Rows are points. Each copy is the shape, with its points in the same order, turned, moved and blurred by noise. Say if it was mirrored as well.
(in the rows, 128 means zero)

Shape:
[[123 144]
 [147 104]
 [ 72 154]
 [ 81 107]
 [160 131]
 [ 81 136]
 [146 126]]
Copy 1:
[[107 128]
 [142  96]
 [ 56 124]
 [ 74  79]
 [143 121]
 [ 73 107]
 [137 111]]
Copy 1 is: only turned
Copy 2 (7 x 2):
[[137 143]
 [154 103]
 [ 86 165]
 [ 90 115]
 [171 126]
 [ 95 142]
 [156 124]]
Copy 2 is: only turned
Copy 3, 7 rows:
[[143 129]
 [ 98 109]
 [191 116]
 [158  79]
 [ 99 140]
 [173 101]
 [111 128]]
Copy 3 is: mirrored

Shape (7 x 3):
[[144 108 149]
 [112  77 114]
 [152 168 166]
 [108 106 134]
 [152 187 129]
 [ 90  95 109]
 [119 111 167]]
Copy 1 (7 x 3):
[[104 103 127]
 [153  84 148]
 [ 73 158 123]
 [130 109 157]
 [103 182 109]
 [161 105 167]
 [ 95 106 158]]
Copy 1 is: mirrored
Copy 2:
[[133 101 116]
 [151 114 170]
 [ 91 123  71]
 [122 117 150]
 [ 98 167  78]
 [127 131 178]
 [110  93 131]]
Copy 2 is: mirrored
Copy 3:
[[133 114 138]
 [ 95  81 107]
 [141 168 158]
 [ 92 108 129]
 [132 197 123]
 [ 73  98 108]
 [110 111 159]]
Copy 3 is: only turned
Copy 4 (7 x 3):
[[173 130 116]
 [157  91  77]
 [149 175 150]
 [147 123  87]
 [116 157 168]
 [130 101  71]
 [169 150  93]]
Copy 4 is: mirrored

Shape:
[[ 96 126 151 145  82  60]
 [153 103  73 144 129 152]
 [128 104 136 166 170 155]
 [ 92 165 147 143 105  98]
 [153 167 160 118  68 108]
 [189 100 108 109 137 130]
 [110 158 126 116 124  98]
 [120  80 112 121 142 167]
 [120  88 109 156 132 129]]
Copy 1, 9 rows:
[[101 119 157 157 114  55]
 [134  93 102 152 105 177]
 [132 127 136 155 168 186]
 [102 168 145 145 127  87]
 [151 154 160 116  80  89]
 [177  79 120 111 120 155]
 [118 155 108 116 130 101]
 [100  92 141 116 139 182]
 [107  97 130 159 130 155]]
Copy 1 is: only turned
Copy 2 (9 x 6):
[[105 103 147 137  66  63]
 [191 100  96 131 108 156]
 [140  97 136 154 153 164]
 [109 149 140 132 102  82]
 [131 129  79 142 118  44]
 [187  68  85 115 142 120]
 [133 135 133 104 108  91]
 [136  83  93 117 122 177]
 [148  85 126 142 101 152]]
Copy 2 is: mirrored

Shape, 11 rows:
[[123 150  99 125 141 101 121 152]
 [ 96 109 145 176 153 130 116 101]
 [133  97 192 143 102 138 153 172]
 [118 138 137 103  74 168 166 173]
 [105 153 136  92 169 117  74  94]
 [121 117 115 100 176 124  85 135]
 [ 93 101  98 115 142 121  64 111]
 [165 119 139 143 119 107 111 103]
 [ 85 121  92  87 166  99  98 112]
 [155 104 151 118 114 162 186 144]
 [ 74 110 118  97 152  83  95 102]]
Copy 1, 11 rows:
[[116 159 149  87 118 132 131 143]
 [ 95 108 166 148 141 115 121  82]
 [129  65 141 163 144 113 154 177]
 [131 134  90 154 140 134 191 179]
 [110 159 133  86 187 100  84 104]
 [107 131 133  79 155 143  95 128]
 [ 80 130 104  91 131 126  83 100]
 [164 118 147 132 125 113  97 121]
 [ 94 144 121  49 146 116 109 103]
 [171  91 120 142 149 147 183 147]
 [ 90 128 124  60 141  82 111  99]]
Copy 1 is: mirrored
Copy 2, 11 rows:
[[131 165 106 150 154 107 133 128]
 [124 157 180 187 162 124 142  97]
 [169 119 199 148 105 111 151 157]
 [132 132 145 111  64 137 158 155]
 [121 180 152 104 180 112  98  68]
 [115 146 140 118 197 122 107 125]
 [ 80 145 146 151 172 113  74  94]
 [183 139 146 170 142 122 107  96]
 [ 87 152 116 123 180  90 112  89]
 [168  94 152 132 106 148 178 128]
 [ 94 150 145 137 173  71 114  81]]
Copy 2 is: only turned

Shape (12 x 9):
[[138 103  98 160  97 101 136 143 114]
 [144 130 126 161 122  62 155  91  90]
 [113 112 161 108 123 124 129 162 120]
 [100  97 133 150 128 106 109 139  78]
 [178 179 127 107 148 121  94 125 128]
 [202 131 169  70 120 139 121  86 142]
 [143 119 123  82 104 157  97 165  83]
 [ 87 128 135  69  75 149 133 142  90]
 [113 121 101  73 122 137 102 168 117]
 [167 150 118 113 130 159 116  77 141]
 [121 120 135 182 114 104 176 140  79]
 [164 164 127 104  84 144  74 106 145]]
Copy 1 (12 x 9):
[[113  69 127 161 124  77 131 131  96]
 [ 96 100 144 163 165  84 151  71  77]
 [112 100 163 102 126 140 121 143  88]
 [ 83  73 142 132 150 120 100 125  71]
 [144 175 127 151 150 132 108 108 114]
 [188 151 178 103 127 129 107  56 129]
 [147 103 113 108  92 151  86 126  67]
 [ 98 107 131  88  64 159 124 117  78]
 [133 117  95  81 103 141 105 152 102]
 [155 134 131 151 124 142 114  68 144]
 [ 90  67 148 164 146 124 163 119  62]
 [143 169 142 147  84 114  80  96 132]]
Copy 1 is: only turned
Copy 2 (12 x 9):
[[128 106 110 179  96 113 148 148 122]
 [129 147 162 162  95  69 167 133 118]
 [120  95 132 100 114 137 135 164 148]
 [104 101 144 133  72 117 116 132 137]
 [199 166 122 106 124 125 124 144 140]
 [210 112 144  78 163 122 152 146  87]
 [156  97  98  87  72 156 125 156 116]
 [ 90 107  92  70  89 149 145 162  95]
 [133 102  67  86  98 139 123 146 147]
 [182 147 121 109 150 140 138 101  94]
 [102 125 164 173  78 126 180 147 133]
 [182 149  98 110 143 140 100 158  78]]
Copy 2 is: mirrored

Shape:
[[ 90 148  80  89 172 110 103 131 107 171 111]
 [118  99  81 104 183 130 111 185 112 116 138]
 [116 106 148 116 115 147 147 194 151 146 178]
 [144 132 143 154 108 138 105 178 150 104 182]
 [132 171  87  99 163  99 117 119  82 149 147]
 [135 173 115 170 176 101 165 116 115 115  99]
 [134 156  76  71 174  86 148 125 121 131 123]
 [121 144 157 158 113  88 159 117 107  74 122]
 [ 93 131 101 129 114 152 135 165 152  98 168]
 [ 98 112 117  61 186 167  80 186 143 118 138]
 [142 166  91 123 107  65 129 134  72 155  91]
 [123 109 131 144 124  88 127 127 162 124 150]
 [113 178 109 106 165  63 145 124  83 153 141]
 [ 93 105 140 160 126 110 141 163 147 101 190]
 [138 122 126 148 125 115 156  96  97 123 141]]
Copy 1 (15 x 11):
[[106 125  81  84 166 140 113 100 121 177 117]
 [ 86 107  80 100 160 158 112 160 120 109 139]
 [ 87 114 150  90  88 153 138 185 148 129 174]
 [110 141 149 132 100 133 105 174 175  96 180]
 [148 153  95 111 163 126 124 106 103 155 148]
 [128 153 117 169 170 129 182 115 152 141  99]
 [147 140  83  72 177 123 159 121 118 140 120]
 [111 150 151 161 110  80 173 130 137  98 112]
 [ 76 158 122 103 102 158 129 139 160  95 159]
 [ 68 101 127  49 173 170  80 154 134 105 135]
 [158 149  79 135 115  91 128 133 108 180  98]
 [115 105 124 119 115 101 144 128 182 121 155]
 [126 156 101 116 167  95 156 115  95 175 140]
 [ 63 124 136 133 104 113 156 153 164  99 184]
 [139 119 127 152 107 126 166  99 118 121 137]]
Copy 1 is: only turned
Copy 2, 15 rows:
[[124 135 115  87 164 130  97 150 143 186 101]
 [126 105 109 109 181 147  95 195 162 134 167]
 [106  97 162 133 101 137 158 156 187 148 192]
 [135 128 145 169  93 129 121 149 178 112 194]
 [163 160 105  79 162 110 117 133 128 158 139]
 [140 160 151 139 181 118 155 143 120 101  93]
 [148 138 106  66 182 109 130 136 161 124 109]
 [131 125 168 130 115 105 138 127 104  60 131]
 [ 80 128 114 137 128 143 139 148 166 113 179]
 [100 120 141  88 160 178  66 182 195 149 169]
 [169 137 110  96 117  84 140 167 101 136  93]
 [133  89 142 155 128 105 127 124 168 107 124]
 [140 151 144  81 173  73 134 133 110 157 122]
 [ 95  92 148 170 137 105 126 136 150 103 187]
 [156 110 136 133 139 140 153 111 101 102 130]]
Copy 2 is: only turned
Copy 3, 15 rows:
[[ 94 135 105 112 177 102  92 135  78 213 129]
 [137 108 101 113 167 103 106 185  75 145 168]
 [130 125 163 110 126 155 138 165 146 147 187]
 [130 157 149 141 114 133 115 158 138  97 195]
 [119 160 128 128 156  75 107 107  66 188 149]
 [118 171 140 191 179  95 162 132  87 144  99]
 [142 155 115  97 181  63 132 119  91 178 121]
 [ 84 147 169 169 122  76 160 137 119 103 101]
 [ 92 150 103 114 130 138 149 164 130 121 180]
 [115 115 118  59 183 151  68 170  88 134 163]
 [121 167 132 156 105  67 114 131  89 201  86]
 [107 126 143 153 146  92 119 126 169 133 151]
 [103 163 165 128 159  63 136 120  85 199 137]
 [ 92 120 158 147 133 107 153 168 148 115 194]
 [112 123 154 168 120  99 153  92 109 136 129]]
Copy 3 is: only turned

Shape (16 x 12):
[[101  89 105 103 157 168 148 136 104 131 106 105]
 [ 95 169 135 137 143 156 115  92 108  94 134 101]
 [114 203  97 159 162 166  71 101 114 139 132 115]
 [154 118 151  81 132 163 153 116 176 102 171 102]
 [100  99 134 152 151 130 165 109 112 105 139 144]
 [103 153 135 134  97 166 134 166 113 174 119 101]
 [133  93 126  64 125 136 101 162 118 100 204  96]
 [112 114 133 130 134 139 147 129 105 106  84 113]
 [100 118 118 142  88 155 161 171 212 134  90 100]
 [144 101 133 139 151  82  90 134 144 140  98 119]
 [165 103 151 133 159  53 150 111 182 170 105  97]
 [107 111 123 142 156 107 139 224 112 115  92 132]
 [177  93 104 146 126 147 138  88 102 103 125 114]
 [106 105 153 146 152 136 154  94 122  98 113 204]
 [ 97 135  48 116  82 153 141 116 115 143 112 143]
 [ 97  96 141 157 139 152 138  89 112 101 132 109]]
Copy 1, 16 rows:
[[ 69  87 143 126 148  96 160 133  97 102  97 130]
 [105 148 104 153 173 101 104 100 120 121  87 101]
 [103 137  45 116 201 120  75 130 129 139  93 136]
 [124 138 142 158 143 157 182  84 162  81  77 154]
 [ 93 109 138 185 122 125 131 123  83 114 103 115]
 [ 78 146 168 109 180 125 111 140 146 142 122 114]
 [147 108 153 140 174 136 165 136 171  25 100 117]
 [107 106 154 153 139  83 130 116 108 123  79 128]
 [ 49 142 168 142 107 100 139 122 205 152 122 167]
 [154  53 133 147 144 119 111 135 155 145 104 154]
 [151  65 151 186 143 132 167 126 162 198 123 167]
 [ 86  84 191 164 158  87  90 181 117 105 125 173]
 [136 121 118 145 115 133 155 155 110 125  44 120]
 [108  99 131 174  88 135  98  90  78 119 106 134]
 [ 94 163 106  99 106 100 139 162 109 122 142 125]
 [ 94 108 126 169 127 108 128 111 116 119  83  84]]
Copy 1 is: only turned
Copy 2, 16 rows:
[[ 98 115 134 110 148 125 132 130  76 155 126  79]
 [128 124 128 137 149 168  94 101 101 106 166 137]
 [134 122 131 144 147 173  57 112 106 161 152 190]
 [ 93 153 156  76 188 157 141 119 173 102 123 104]
 [114 110 150 143 149 123 174 122  90 104 141 132]
 [117 137 129 148 105 173 117 177 134 161 146 100]
 [ 94 157 140  61 155  84 119 134 168 133 188 102]
 [145 139 132 138 142 138 139 126  86 129 125  88]
 [106 140 132 165 133 145 117 182 161 107  56  77]
 [171 143 181 146 137  90 130 107 140 158 109 122]
 [153 141 185 158 133 123 180  64 184 160  77 108]
 [124 185 135 187 140  76 147 155  95 166 129  89]
 [173 101 116  90 176 130 164 123 112 136 128 130]
 [135 136 181 130 140 132 183 133  60  85 123 157]
 [115 113  86  97  86 138 118 156  98 136  96 140]
 [130  88 147 132 159 135 138 116 101 101 152 108]]
Copy 2 is: only turned
